Each row of a before or after table is a point. One or more steps were done to the points. Then noise was added and the rows were shuffled. The steps act on columns, c1 being the first. Name the steps. A step turns or swaps two columns, mirrors them in a line or flattens them onto one, adds a multiple of one to another, or multiplies or shifts one. Angles are multiples of 10 degrees, from the lower column toward the higher: turns from -170 to 170, lines from 10 to 170 but not 90. Use the fewest steps. Two steps may share a column if one is a turn and the other turns, adds or multiplies; they go together, in the order done. Otherwise the lowest column goes first.

Before:
-0.054; 0.011
-0.064; 0.005
-0.003; 0.010
0.013; -0.031
-0.026; 0.034
0.015; -0.061
-0.019; -0.010
-0.005; 0.011
0.011; 0.033
-0.033; 0.018
-0.001; -0.007
0.014; -0.036
-0.030; 0.002
After:
-0.005; -0.006
-0.052; 0.038
-0.004; -0.033
-0.040; 0.036
-0.021; 0.032
-0.006; 0.041
-0.006; -0.036
0.002; 0.012
-0.022; 0.000
0.004; 0.009
0.025; 0.021
-0.016; -0.059
-0.027; 0.016
Steps: turn c1 and c2 by -30 degrees

Before, 14 rows:
-0.018; 0.018; 0.030; 0.026; -0.022; 0.022
0.036; -0.007; 0.021; -0.035; 0.024; -0.002
-0.039; 0.023; -0.025; 0.048; -0.082; 0.014
0.028; -0.005; 0.019; -0.016; 0.048; -0.031
-0.006; -0.019; 0.030; 0.009; -0.024; 0.000
-0.034; 0.020; 0.009; 0.022; -0.027; -0.008
0.006; -0.012; 0.008; -0.056; 0.000; -0.007
0.040; -0.018; -0.004; 0.001; -0.008; -0.010
-0.030; 0.024; 0.022; 0.021; -0.032; -0.006
-0.011; -0.028; -0.013; 0.010; -0.004; -0.003
-0.047; -0.001; -0.019; 0.034; -0.019; 0.006
-0.058; 0.007; -0.049; 0.047; -0.042; 0.005
0.002; 0.029; -0.067; 0.005; -0.019; 0.046
0.034; 0.012; 0.014; -0.032; 0.011; -0.039
After, 14 rows:
0.036; 0.008; 0.019; -0.020; -0.023; 0.001
-0.007; -0.001; -0.022; -0.004; 0.043; 0.009
0.027; 0.034; -0.019; -0.008; 0.005; -0.006
0.000; 0.009; -0.011; 0.051; 0.007; 0.016
0.004; -0.013; -0.028; -0.018; -0.011; 0.002
0.031; -0.021; 0.002; -0.035; -0.037; -0.013
0.090; -0.027; 0.021; -0.044; -0.008; -0.025
-0.027; 0.012; 0.017; 0.024; 0.027; 0.045
-0.052; 0.018; -0.005; 0.011; 0.009; 0.032
-0.032; 0.021; -0.006; 0.036; 0.025; 0.010
0.058; -0.051; 0.007; -0.041; -0.043; -0.010
0.039; 0.023; 0.023; -0.021; -0.017; 0.004
0.017; -0.067; 0.027; 0.005; 0.006; -0.047
0.025; 0.030; 0.021; -0.020; -0.015; -0.028
Steps: turn c1 and c5 by 110 degrees; swap c2 and c3; turn c4 and c6 by -170 degrees

Before (11 x 11):
-0.069; -0.006; 0.002; 0.040; 0.038; 0.046; 0.051; 0.023; 0.042; 0.040; 0.026
-0.010; 0.009; -0.027; 0.003; -0.032; -0.014; -0.041; -0.001; -0.036; -0.012; -0.007
0.031; -0.003; 0.010; 0.021; -0.018; -0.034; -0.039; -0.025; -0.003; 0.002; -0.018
-0.004; 0.001; 0.024; 0.009; -0.048; -0.058; -0.007; 0.000; -0.026; -0.027; -0.034
-0.018; 0.056; 0.010; 0.006; 0.006; 0.030; 0.002; -0.007; 0.019; -0.016; -0.009
-0.027; 0.029; -0.019; 0.046; 0.030; 0.019; 0.038; 0.042; 0.049; -0.012; 0.040
0.023; -0.007; 0.019; -0.010; -0.010; -0.010; -0.005; -0.010; -0.035; -0.039; 0.007
0.006; -0.035; -0.004; -0.027; -0.062; -0.027; -0.006; 0.004; 0.025; -0.007; -0.007
-0.016; -0.008; 0.006; -0.028; -0.003; -0.065; -0.044; -0.024; -0.006; -0.021; -0.012
-0.003; 0.033; -0.003; 0.013; -0.030; -0.026; 0.001; -0.049; -0.016; -0.020; 0.023
-0.001; 0.029; 0.041; -0.020; -0.001; -0.028; 0.037; 0.063; 0.009; 0.061; 0.045
After (11 x 11):
0.002; 0.033; 0.010; 0.008; 0.005; 0.027; -0.002; 0.033; 0.039; -0.014; -0.010
0.020; -0.033; 0.043; -0.020; 0.001; -0.017; 0.036; 0.058; 0.021; 0.062; 0.041
0.020; 0.061; -0.001; 0.013; -0.030; -0.017; -0.001; -0.002; -0.003; -0.019; 0.023
0.003; 0.014; 0.004; -0.028; -0.001; -0.043; -0.041; -0.020; -0.008; -0.019; -0.013
0.011; 0.015; -0.024; 0.005; -0.035; -0.009; -0.041; 0.010; -0.030; -0.010; -0.007
0.050; 0.022; 0.007; 0.018; -0.020; -0.023; -0.037; -0.016; -0.001; 0.003; -0.019
-0.007; -0.025; -0.016; 0.045; 0.029; 0.014; 0.034; 0.035; 0.059; -0.016; 0.041
0.016; 0.006; 0.023; 0.009; -0.047; -0.042; -0.007; 0.008; -0.024; -0.028; -0.033
-0.047; -0.030; 0.006; 0.041; 0.035; 0.035; 0.049; -0.002; 0.035; 0.036; 0.024
0.028; -0.028; -0.006; -0.028; -0.057; -0.021; -0.006; -0.030; 0.011; -0.005; -0.012
0.042; 0.012; 0.015; -0.009; -0.010; -0.007; -0.005; -0.005; -0.033; -0.041; 0.006
Steps: shift c1 by 0.020; turn c2 and c9 by 20 degrees; turn c2 and c8 by 50 degrees; multiply c6 by 0.7

Before (8 x 18):
0.011; 0.010; 0.020; 0.017; -0.020; -0.034; 0.014; -0.040; 0.031; 0.002; -0.056; -0.022; -0.011; 0.040; 0.043; -0.023; 0.058; 0.009
0.061; 0.032; -0.001; 0.041; 0.023; -0.023; -0.002; 0.018; -0.008; -0.020; -0.044; -0.011; 0.014; 0.026; -0.018; 0.018; 0.017; 0.029
0.022; 0.012; 0.019; -0.044; 0.048; 0.005; -0.035; -0.014; -0.021; 0.015; 0.023; 0.001; -0.013; -0.010; -0.021; -0.034; -0.029; 0.002
0.014; -0.016; 0.015; -0.035; 0.047; 0.021; -0.021; 0.034; 0.000; 0.028; 0.004; -0.012; -0.031; -0.022; -0.016; 0.005; -0.017; 0.018
0.027; 0.010; 0.019; -0.015; 0.050; 0.040; -0.042; -0.008; -0.017; 0.041; 0.000; -0.009; -0.014; 0.014; -0.009; 0.028; -0.037; 0.004
0.003; 0.026; 0.017; -0.054; 0.058; 0.028; -0.015; 0.009; -0.003; 0.029; -0.003; 0.022; -0.022; 0.019; -0.037; 0.008; -0.005; 0.004
0.023; -0.016; -0.002; 0.034; 0.061; -0.011; 0.010; -0.025; -0.001; -0.023; -0.053; -0.018; 0.022; 0.022; -0.018; 0.029; 0.026; 0.011
-0.002; -0.002; 0.012; 0.051; -0.027; -0.026; 0.010; -0.042; 0.042; -0.044; -0.016; -0.021; -0.034; 0.073; 0.027; -0.026; 0.065; 0.023
After, 8 rows:
-0.008; 0.011; 0.022; -0.009; 0.059; 0.042; -0.041; 0.010; -0.015; -0.039; -0.001; 0.004; -0.017; 0.013; -0.008; 0.030; -0.036; 0.007
-0.048; 0.029; -0.002; 0.037; 0.038; -0.021; 0.030; 0.032; -0.008; 0.018; -0.044; -0.014; 0.014; 0.025; -0.024; 0.022; 0.018; 0.026
0.011; -0.012; -0.003; 0.031; 0.066; -0.013; 0.020; 0.009; 0.000; 0.018; -0.055; -0.026; 0.020; 0.022; -0.022; 0.031; 0.021; 0.010
0.031; 0.006; 0.023; 0.018; -0.013; -0.038; 0.027; 0.031; 0.032; -0.014; -0.055; -0.021; -0.011; 0.043; 0.045; -0.018; 0.052; 0.009
-0.007; 0.027; 0.015; -0.049; 0.052; 0.029; -0.013; -0.023; -0.006; -0.022; -0.005; 0.031; -0.023; 0.015; -0.039; 0.008; -0.007; 0.002
-0.037; -0.017; 0.014; -0.028; 0.039; 0.027; -0.007; -0.020; 0.004; -0.030; 0.004; 0.000; -0.034; -0.022; -0.016; 0.002; -0.017; 0.021
0.000; 0.017; 0.014; -0.039; 0.053; 0.006; -0.033; 0.011; -0.020; -0.014; 0.026; 0.010; -0.009; -0.011; -0.019; -0.032; -0.031; -0.001
0.039; -0.004; 0.011; 0.066; -0.017; -0.027; 0.032; 0.021; 0.045; 0.035; -0.017; -0.033; -0.035; 0.074; 0.027; -0.032; 0.066; 0.025
Steps: turn c1 and c8 by 120 degrees; turn c5 and c8 by -20 degrees; add -0.3 times c13 to c4; add 1 times c18 to c7; mirror c10 and c12 in the line at 80 degrees
